Every row gives one point. Before rounding, the points of a table are all equally far from one centre. They may lie mostly on one side of it. Write the centre, to within rounding.

Points (7 x 2):
[[-60   0]
 [-38 -22]
 [-59  29]
 [-49 -16]
 [-59  -1]
 [-35 -24]
 [-48  44]]
Centre: [-23  14]

Points (10 x 6):
[[  5   7   6  11 -60   7]
 [ 28   6   5  43 -36 -11]
 [ 33  -3 -10  22 -35 -44]
 [-10   9  -8  45  -3 -47]
 [ 48 -11 -22   6  -1   0]
 [ 44   2 -13   1 -34 -35]
 [ 29  11  -7  26 -46   9]
 [  1  16  38  30  -6 -25]
 [  0 -14  22  42  -7 -34]
 [ 23 -12  24  39 -20 -15]]
Centre: [  0   3  -7   6 -11 -12]

Points (14 x 9):
[[-18  21  60  -3  -8 -40 -59  -2 -24]
 [-14 -34  11 -15 -14 -45 -55 -19 -24]
 [  4  18  46 -27  -6 -60 -46   9  25]
 [ 28 -19  42 -18  -1 -56 -45 -10  -2]
 [ 23  14  17 -23  15 -15  15  21 -27]
 [-12  -3  52  -2 -40 -10 -35  45 -16]
 [-22 -10  45 -29 -18 -58 -35 -13  17]
 [ 30  -4   9   9 -21 -20 -19  30 -35]
 [-33 -27  22  -3  -7 -23 -52 -29 -36]
 [-11  -9  13 -47 -44 -40 -28  -4  12]
 [ -8  12   0  -9 -33 -28 -12  45 -18]
 [  0  -6   7   8 -13 -54  -5 -14 -18]
 [ 26  18   3  34   1 -17  -7 -12  -6]
 [-25   1  32 -12 -18 -15 -45  -8 -58]]
Centre: [ -5   0  21 -12   2  -4 -34   4   4]

Points (21 x 14):
[[ 34  -5   1  36  15  21  11   9  19 -49   9 -27  27 -15]
 [ 46  14  -4   7   7   2   8   4 -24 -17  40 -23  11  -2]
 [ 48 -14   3  10   3  18  27   2   5 -33  -5 -53  20 -21]
 [ 41  -7 -15  24  19  31  22 -12 -13  -4 -30 -18   1 -26]
 [ 21 -18 -28  20   7   2   9  -1  11 -38 -14 -51  10 -11]
 [ 28   1 -23  24  -8  25  11  -6   0 -50   0 -49  17  -5]
 [ 43  12   7  22 -10 -17  24  25 -14 -25  11 -43  -7  19]
 [ 37 -16  17  30 -10 -22  29  10   3 -30  -3 -38  15  -6]
 [ 12  17 -24  31 -13  26 -11  12  -9   2  12 -34  44  24]
 [ 24  -2  -1  11  27  16  22   1   5 -48  16 -39   4 -23]
 [ 53  13   6   8 -16  12  28   9   6 -33 -36 -45  14   5]
 [ 30   0  21  10   2 -30   4   0  11 -22 -29 -32  11 -16]
 [ 33   5 -22  40  -1  22  11  12  19 -41   1 -43  27  13]
 [ 33  24  -4  28  18 -30  19   2   6 -25   7 -16  22   7]
 [ 36 -20 -18  -2   0  31  18  24  26 -28 -31 -32  -4  17]
 [ 50   0 -19   2  16  24 -13  13 -14  -2 -11 -54   6 -12]
 [ 48  18 -10  12   6  10  24  -8  10 -11   4 -30   1 -23]
 [ 60   5  23   4 -16  29  19  12  -8 -22 -12 -40 -14   2]
 [ 50 -33 -19  11  19 -13  17  10   3 -26  -3 -25   1  10]
 [ 34  -8  -4  27 -28   8   7  14 -17 -38  11 -48  30   5]
 [ 51  25   4  36  -8  -3  12 -12 -22  -7  -7 -44  23   3]]
Centre: [ 13  -1  10  11  12  18  10   8 -10 -12 -11 -22  14  16]

Points (26 x 20):
[[  6   4  26   2  22 -14   7   1   0 -16 -26  -5 -44  10   5   9 -18 -13
  -14  60]
 [  3  -6  -4 -44  21 -17  37  10  -6 -29 -13 -18 -25  -7 -25 -24 -28 -10
  -24  28]
 [  8  -9  -1 -11  27 -29  21   6  -2 -25 -32 -13 -29 -47  -6  -6 -18  16
  -15  37]
 [  8 -14   0  17  25  -3  11  17   1 -17 -21  -6 -46 -19  -2 -14 -22  -3
  -33  34]
 [-11   6  19 -25  27 -26   5   8 -12 -17 -14 -16 -45   5  -2 -19 -31 -16
    1  21]
 [-12  -4  -1 -21  30   9 -17  -8  -6 -24 -24   1 -53 -22  -6  -7 -19  13
  -20  48]
 [ -6 -19  23 -14  18  -9  24  -3   5 -22 -27 -15 -32   0  -4 -25 -34  -2
  -31  59]
 [ 27 -12  37 -29  21  -8  16  -1  -8  -9 -19 -18 -35 -11  -5 -16 -24 -12
    1  48]
 [  5 -12  13  -7  16 -14   6  18   2 -26 -30 -18 -48 -11 -18  -5 -24 -16
    7  39]
 [ -2 -12  14 -11  20 -14   0  -5   8 -32 -20 -34 -28  -9 -21 -26 -35 -24
  -27  51]
 [ 19  -6  -3 -17  22  16   5 -22  -2 -24  -9  -4 -25   3  -3 -31 -41  -6
    2  43]
 [-14 -35 -12   2  24 -17  12  -2   1 -35 -38  -9 -32 -15 -14   2 -22  -2
  -15  41]
 [ 12  -4  -6 -17   9  -5   5 -10  21 -14 -38 -24 -27 -15   6 -22 -20  -5
   11  51]
 [ -3 -13  28 -35   0 -10  -3  16  10 -17 -34 -10 -40 -19   2 -20 -32 -15
   -2  49]
 [  9  -2  14   4  29 -20   3  -2 -19  -9 -23 -13 -25  -7  -2 -14 -47 -26
  -35  38]
 [-15  -2  15 -11  36   4   5   1   7  -5 -26  -8 -33  11   1 -28 -23 -23
   -8  27]
 [ 20  -3  -2 -34  28   8 -19   6   7 -35 -17  -8 -15 -19 -14 -14 -22  12
  -17  52]
 [  6   0  19  -5  11 -33  20   7 -16 -49 -20 -18 -23 -23 -12  -9 -38  -2
  -24  55]
 [ 15 -15   8 -25  15 -11  16   3  -4 -31 -22 -17 -46  -9 -10 -11 -35  -8
  -25  57]
 [ 10 -25 -23  -9  18 -30   5   4 -11 -28 -24   5 -22  -1  16 -27 -24  -9
  -10  40]
 [ -1 -43  -7 -23  28 -21  11  -5 -19 -16 -11 -12 -41  -3  -4 -15 -30  -4
  -14  37]
 [  9 -17  -5 -13  22  -3  29   5  17 -22 -11 -34 -30 -21 -23  -4 -33 -12
   -8  40]
 [ 14   0  15 -19  28 -17  12  18 -12 -17 -26 -17 -19  -6 -11 -18 -46   2
  -12  27]
 [-20 -14   1  -4   4  11  25  11  18 -15 -13  -9 -15 -22  12 -40 -45 -10
  -23  47]
 [ 18 -14  12 -36  -8   0   0   9  17 -19 -21  -3 -31  17  -7 -19 -10   5
   -9  57]
 [ 14 -19   9  -3  13   7   4  -4   5  -4 -19   8 -38 -11  -4 -31 -37 -17
    1  57]]
Centre: [-10  -3   7 -14  -6  -6   6  -7 -11 -14  -1   0  -5 -19  -5  -3  -5 -11
 -15  34]

Points (30 x 24):
[[  4  -4   6  13 -12 -24  -1  35  -1  -2  -4 -41   6 -36  13 -10 -18 -45
   -7  19  18 -18  12 -15]
 [ -7 -18   8  16   0 -21   3  38  -3  -8 -12 -28  24 -32  -3 -13  -6 -37
   -9  19  35 -25 -17 -15]
 [ -5   5 -15  22 -11  -5   5  37 -11 -10   4 -49   0 -20   9  -4 -32 -44
    5   8  12 -20 -20 -25]
 [-29  10   0  34  -8  -6  13  25 -10  -4  10 -39   9 -17   1   5 -13 -52
   10   2   9  -7   3 -32]
 [ -6 -20 -17  36  -2  18  10  35   6   5  -2 -20  -2 -28  -6  12 -11 -34
   14   1   6   3 -19 -14]
 [ -6 -16 -12  11 -28 -19  14  20  -1 -16  20 -26  -9 -25   7 -16  -7 -35
   14  -3  22 -20  -7 -21]
 [-23  -1  -3  16  -7 -25  10  30  -5 -19   1 -28   3  -1  20  -1 -23 -55
   -8  14   9  -5 -10  -4]
 [-11   7 -15  20  -1 -11  17  41   6  -7   0 -36  -3 -37   4   4 -12 -49
   -3  12   6 -18  -2 -13]
 [ -7  -8 -11  17 -19 -22   9  27   5  -5   5 -49  -8 -19   4  20 -30 -28
   -1   2  26 -22  -4   1]
 [ -5 -26  -7  12  -9  -3   2  42 -18  11  -1 -28  17  -8   5 -16 -17 -42
  -13  11   2 -21 -15  -4]
 [  1   1 -14  18 -14  -2  13  43 -11  -6 -18 -31  -1 -10  -1   2 -37 -30
  -15  -1   1 -24 -15   2]
 [ -1 -13 -11  -4 -20 -19   2  48  -4 -14  -5 -31   4  -7   4   2 -41 -30
   18  -2   1 -27 -19  -4]
 [ -1 -17 -11  17 -13 -14  12  43  -6 -13   0 -32  10 -10   6  -4 -12 -51
  -12  -2  18  -9   3 -17]
 [-17  -3  -5  37  -5   8   9  32  17   1  13 -31   5 -22   2  -1 -17 -52
   -2   5  13 -20  -4  -9]
 [-15 -20 -19  12 -10 -10  23  36  -8  12  12 -22   4 -23  -5 -10 -14 -28
   -7  -6  12 -10 -12 -14]
 [-23  -8  -1  29 -21 -18 -13  39 -15  -9  13 -39   7 -27   7  -7 -13 -46
  -13  -4  12  -5 -22  -8]
 [ -7   2  -5   7  -5  -5  17  35   2 -15  -1 -42  13  -5  -1  -2 -33 -60
    1   6   5  -9  -9   0]
 [-13 -11  10  11  -7   0  -5  37 -27  -5  15 -49   7  -9   5  14 -20 -59
    5 -10   0  -5 -11 -10]
 [ -4   4 -19  15 -21 -17   6  46 -19  -2  13 -39   0  -2  16   6  -6 -49
    2 -12  22 -10 -22  -3]
 [-15 -13  -5  33 -13  -8 -16  39  17  -6   3 -42 -12  -1  -4  16 -17 -48
   15 -13  22  -4 -15 -14]
 [-10   3 -18  25   0   8 -11  39 -10 -17  15 -30  -6 -36   2  -2 -15 -46
   10  18  24   1   2 -10]
 [ -3  -9   1  14 -11 -11   3  39 -36   1   5 -38  -5 -27   3  -5   0 -59
   13  -1  27 -24 -25 -19]
 [ -1 -11  -8   5 -23  -9  -1  52  -4   3  11 -42  13 -22   0  10  -6 -49
    4 -12  28 -12  -1  -6]
 [-11  -8 -16  28 -27  -8   8  20   5  -3  25 -40  15 -13  -3  -3 -17 -34
    3  12  21  -8 -26   5]
 [-15  -5   2  21 -15 -12  -4  47  -6 -23   1 -19  12 -10 -10   3 -34 -42
  -17   8   8  -5 -16  -4]
 [-28 -11  -4  15 -11 -22  -6  58 -18 -16   7 -19  10 -30  -1   5 -24 -26
    8  11  11 -21  -5  -8]
 [-18 -11 -10  24 -19 -11   1  48 -15  -2   1 -45   4 -15  -1  11 -20 -49
    0  -9   8 -19 -18 -12]
 [ -1  -6  11  16  -7 -12   5  58  -2   2 -14 -40  15 -18  -2  -1 -33 -40
   -1   6   9  -5 -17 -19]
 [-10 -25  -1  30 -14 -15   7  30  -1 -14  10 -29   7 -12   6  18 -17 -28
    6   1  20 -26 -39 -21]
 [-15  -4   2  18   1 -17  -2  33 -11 -15  -1 -43  -2 -21   4  -8 -28 -49
  -15  -5  10 -24 -30 -23]]
Centre: [  0   7   7  13   2 -11 -11  17  -8  -2  -4 -19   4 -11  -3   1  -3 -24
  16  -4  10 -11 -11  -1]

Points (28 x 24):
[[ 21  14   9 -13 -14  45  24   8  11  -6 -42  30  22   0  23 -41  38  12
  -33  20  29 -34 -45   9]
 [ 19   5  -8   5 -41   9  10  32 -17 -16   2  58   1  18  11 -16  37  16
  -42  20  38 -35 -47 -22]
 [ 39  11  22 -11 -30   3   0  21   0   0  -1  50   9  23  14   1  -5  24
  -38  34  32 -43 -48 -13]
 [ 37   8   8 -16 -10  36  -6  22   1 -29  -4  41  21  24 -11 -42   0  12
  -24  19  20 -29 -36   0]
 [ 23  17  25  -5 -18  -3   0  32  -1 -22 -44  51   8  24   1  -3  16  14
  -28  28  28 -27 -20  15]
 [  7  -4  16   1 -11  10  11   2  18 -16 -30  15   5  29   7 -58   4  37
  -17   5  42 -28 -33   2]
 [ 25  25  25  -6 -26   4  55  30 -17 -23 -17  40  29   4  31   3  -3  27
  -14  31  37 -50 -28  -5]
 [ 16  -6  30   0   4   9   5  15 -14 -17 -31   9  14   4 -29   0  20  30
  -38  -1   7 -38 -50  -5]
 [ 15   4   0  -5  -3  25  34  33   3 -41   7  20  12  -8  -8 -41   7 -13
  -19  18  12 -25 -35   4]
 [  9   1  25  -3 -23  -9  19   7   5 -22  -6  20   0   4 -16 -44  44  45
  -31  -4  27   6 -41  -3]
 [ 37   8  16  17  18  35  36  14   3 -25  -2  43  11  -2  -1 -34   1   6
  -27  23  22 -57 -32   3]
 [ -7  12  25 -17  15   5  20  24 -16 -22 -27  18  13  -2  -7 -49   5  -2
   -7 -11  32 -26 -58  21]
 [-18  11  37 -31 -22  -5  15  29 -14  -2   8  27   0  -9   8 -10  -6  33
  -48  -3   8 -24 -32  -5]
 [  5  14  34  18   5  36 -26  20  -1 -29 -13  43  27   6   5  -9  19  30
  -13  23   6 -40 -53 -32]
 [ 24  14  27  -1 -20   1  -4  31 -26 -27  -9  29  10  13  -8 -31 -11  13
  -40   5  60 -14 -27  -8]
 [ 13  21   6 -19 -18  22  15  -2  -8 -24 -13   2  12 -15 -21 -35 -16  27
   -6  17  50 -32 -28  -5]
 [  6   7   4  -3  -5  29  25  42 -37  12 -25  25  15  12 -13 -17   4  21
  -25 -14  24 -53 -53   7]
 [ 32  23 -17  -6 -17  16  -6   8  -2 -34 -27  18  25  28 -10 -12   2  18
  -23  11   3 -20 -50   1]
 [ 17  11  11  -5 -20  17   6  28 -15 -13 -31  25  24  16  -5 -40  -8  24
  -47   8   7 -21 -53  -7]
 [ 11  11  13 -11 -30  25  14  28 -13 -24  -7  29  23  16 -29 -35  11   4
  -42  13  29 -22 -29 -13]
 [ 18  22  25 -17   2  13  -6  12   8 -18 -19  24  -1   0 -14  -7  28  37
  -15   6  39 -42 -40  30]
 [ 17  -7  29   3 -27   7   5  13  -4 -23 -56  32   7  21  17 -20   3  24
  -44  13  29 -12 -48  -3]
 [-18   0  22 -12 -17   1  15   6   9 -13  -7  27  23  17  -3  -9 -16  36
  -38  -1  31 -22 -24 -15]
 [  7  10   3  18 -21  11  -3   0  11 -21 -13 -14  27  10  -1 -20  10  13
  -25  -1  30 -36 -59 -19]
 [ 23  -2   8  -1 -26  20  12  17 -14  22 -31   9  -7 -11 -19  -3  13   9
  -18  19  15 -42 -48  31]
 [ 31   5   4  16 -13  25  11  39 -16 -26 -38   8  13  13  23  -4   4  12
  -45  18   8 -12 -58   1]
 [ 26   6  51  11 -28  -1   8   0 -20 -18 -21  11  32  -7  -4 -15   5  43
  -42  11  -6 -27 -40 -29]
 [ 19  18  20 -15 -19   8  10  19   6 -38   7   5  26  11   3 -17  27  17
   11  24  35  -4 -60  29]]
Centre: [ 18  18  23   2  -3  17  18  -6 -32   3  -2  24  -5  11  25 -12  22   8
   5   5  13 -11 -26 -16]
